Rows are points. The last column is the point's height on a tilted bowl or saddle (a function of degree 2), plus a little noise. Along how many of its main directions does it bend up, bend down or stay straight?

Points, 12 rows:
[[ -7  69  52]
 [-26   2  28]
 [-33  17  33]
 [-12   7  20]
 [ 72  21  28]
 [-18 -75  54]
 [ 10 -17  13]
 [ 10   8  11]
 [ 41 -12  11]
 [ 35  42  26]
 [-32  67  63]
 [-48 -49  58]]
Directions: 2 up, 0 down, 0 straight

Points, 15 rows:
[[  28   40   46   70]
 [  33   69   -9   64]
 [  20  -20   21    0]
 [  28   10   14   28]
 [ -25  -69  -11  -24]
 [ -19   26   42   63]
 [ -77   18   27   58]
 [  -5   15   -9   25]
 [  50   -6    3   27]
 [ -29   21 -109  -10]
 [ -22   -5    4   11]
 [ -19  -12   27    6]
 [ -72   38  -78  -31]
 [  13  -23   29   -7]
 [ -59   12    9   31]]
Directions: 1 up, 1 down, 1 straight

Points (42 x 7):
[[  15  -21   29  -17  -24   32   47]
 [   3   49   35  -99   20  -46   13]
 [   4   51  -47   19  -36   24    4]
 [ -24  -68  -19    9   85    6    2]
 [  19   -4   62   27  -47  -22   56]
 [ -33   10  -32   44  -46    4   29]
 [ -16  -28   15  -91  -22   16   67]
 [ -25   31   25   25  -38  -12   31]
 [  70   -7    9    2   22    8   49]
 [ -17  -18  -16   -6   89  -45  -12]
 [ -22   85   -5    2  -14  -19  -19]
 [  46   31   13   37  -58   22   63]
 [ -13   23   23   12    2  -10   16]
 [ -58   15   10  -64  -25  -45   13]
 [ -10  -28   38   -3   -4   27   28]
 [ -38   37   -3   17  -17   46   18]
 [  22   26  -35   33   43  -39  -10]
 [  28  -31   29   13   22  -49   20]
 [ -45   21  -74    3   38  -50  -42]
 [  40  -74    3    5   -7   -3   53]
 [   0    5   17  -17  -56   12   48]
 [ -10   43   33   -4  -44   39   38]
 [  44  -18   35  -26    4    3   46]
 [  -2  -31   67  -44  -16   14   40]
 [  37   50  -10   -2  -26  -18   19]
 [ -12  -11   -4  -98   55   48   70]
 [  64   -8   -2  -25  -44    1   74]
 [  -1  -88    3   88   19  -49    7]
 [ -11  -11   10    3   10  -93    6]
 [ -44  -18  -19   25   83   14  -11]
 [ -46  -70  -25    8  -13   73   58]
 [ -35    8   18   41  -49  -33   40]
 [  10  -37   15  -17  -34  -74   44]
 [ -71  -40   -6   43    9  -12   17]
 [ -24  -42   21   64  -16    5   25]
 [ -15   21    7  -35  -76   17   45]
 [ -12   52   -1   30   -5  -69   -6]
 [ -50    5    6   25   38   73   10]
 [   9  -43  -41   57  -38   51   58]
 [ -14  -31  -41  -54   25   21   52]
 [ -22  -15  -12   43   34   45    7]
 [-103   75   -7    9   72   40   -7]]
Directions: 3 up, 1 down, 2 straight

Points, 65 rows:
[[ -10  -27  -57   -9   16    2   -5   24  -33]
 [  -7  -15   20    0   -5  -33   48  -81   79]
 [ -28  -15  -39  -47  -24  -22  -11    6  -18]
 [ -62    3  -32  -43   50    9   26  -20  -40]
 [ -27   44  -35   31  -11  -30  -18  -27   10]
 [  30    5  -43  -43  -16    9   -5   52  -51]
 [  44   16   24   -5  -67   25    7   12  -20]
 [ -38   15  -23  -38  -14  -22  -28  -33   -4]
 [ -14   -5    9  -14 -100    3   18   29   -3]
 [ -15   42  -14  -51   36   -6  -55   29  -89]
 [  15   34   68  -28   48   -9  -11   -8  -43]
 [   9  -52  -12   20  -36   51    7   11   -9]
 [  -7   24   25   19  -48   37    0   28   -5]
 [ -67    4   10  -55  -44  -14  -19    7  -15]
 [ -11  -69  -13  -82  -11   23  -19   -3  -67]
 [   7  -31   23  -55    0    0  -29   32  -51]
 [  14  -73   -6   16  -87  -12  -41   33    8]
 [   3  -70   10  -31  -20   19  -21  -27  -18]
 [  39   20  -52  -41    6   -2   27  -75   37]
 [   0  -69    8   20  -39   32   35    1   -5]
 [ -52   38  -59   -8   32   76  -43  -45  -89]
 [ -33   42    4   -7  -20    0  -74   20  -14]
 [  18    0   20  -11    4  -58  -31   21  -23]
 [  38    8   19  -43  121  -48  -12  -10  -66]
 [  -1  -22    5   19   -5   22   48   -6   11]
 [ -23  -20  -27   -5   19   42  -32   42  -40]
 [ -43  -58   -4   46   47   -3   94   30  -38]
 [ -59  -64  -23  -29   32  -11   19   10  -40]
 [  -3    8  -36    3  -47   41  -32   49  -14]
 [  35   -3  -30   -8  -24  -55   15   28   -3]
 [  20  -65  -38   70  -10  -19  -34   32  -19]
 [ -74   15    5    3   10   14   19   14  -20]
 [  26   51   42   87  -36  -35   35  -38   30]
 [ -21  -27  -25  -43  -20    5  -38   41  -32]
 [  -5  -23   75   38   -3  -14  -15   84  -46]
 [ -36  -10   -1  -41   37  -55  -14    7  -32]
 [  14  -40   33   14   24  -24  -38   25  -31]
 [ -86  -71    0   -3   85  -42    4  -46  -51]
 [  -9   27  -19  -38   41   -6    9   27  -37]
 [   4  -31  -43  -13   38   -9   28  -28    5]
 [ -18  -15  -15   27  -25  -28  -23  -51   45]
 [  10  -13  -36   70   13  -15    6    3   -5]
 [  14   52  -34   33  -52   65   21   43  -34]
 [ -23   73   85   31   15  -10   11   17  -46]
 [  -4   36   14    8  -23    7   -9    6   -2]
 [ -30   10   70   18   54   22   -2   20  -60]
 [ -18   24   20   43  -44  -26   -7   48    0]
 [  66  -15   10   17    9  -41  -17   65  -68]
 [  42  -10   -4   42  -61  -42  -50   14   -5]
 [ -40   37    2  -69  -29   34    2  -23  -38]
 [  28   55   14  -32  -24   -8   10   44  -30]
 [  35  -19  -19   69   22   10   29   55  -44]
 [  -3   51   -6   52  -17   31   56   44  -17]
 [  66   37    7   29   33  -20  -12  -31  -10]
 [ -11   53   14  -24  -17   -7   -8   12  -17]
 [  -1   49  -55   32   84    7   -2  -14  -72]
 [  -3  -53   21   41  -27  -20   -8    6   20]
 [  29   29  -16  -66    4   -7   -2  -18  -18]
 [  64  -30  -46   33  -31  -46  -16  -31   -1]
 [   5   20   -2  -10   48  -19   48   -9   30]
 [ -37  -15  -26   35  -18   10   21  -21   22]
 [ -24   10   29    3  -20  -34  -10    5   13]
 [  11  -51   12   13    9  -16   69  -37   46]
 [  27   37  -63   27  -25  -32  -46   49  -60]
 [   4  -19   52   -9  -16   14  -42   12  -13]]
Directions: 1 up, 6 down, 1 straight
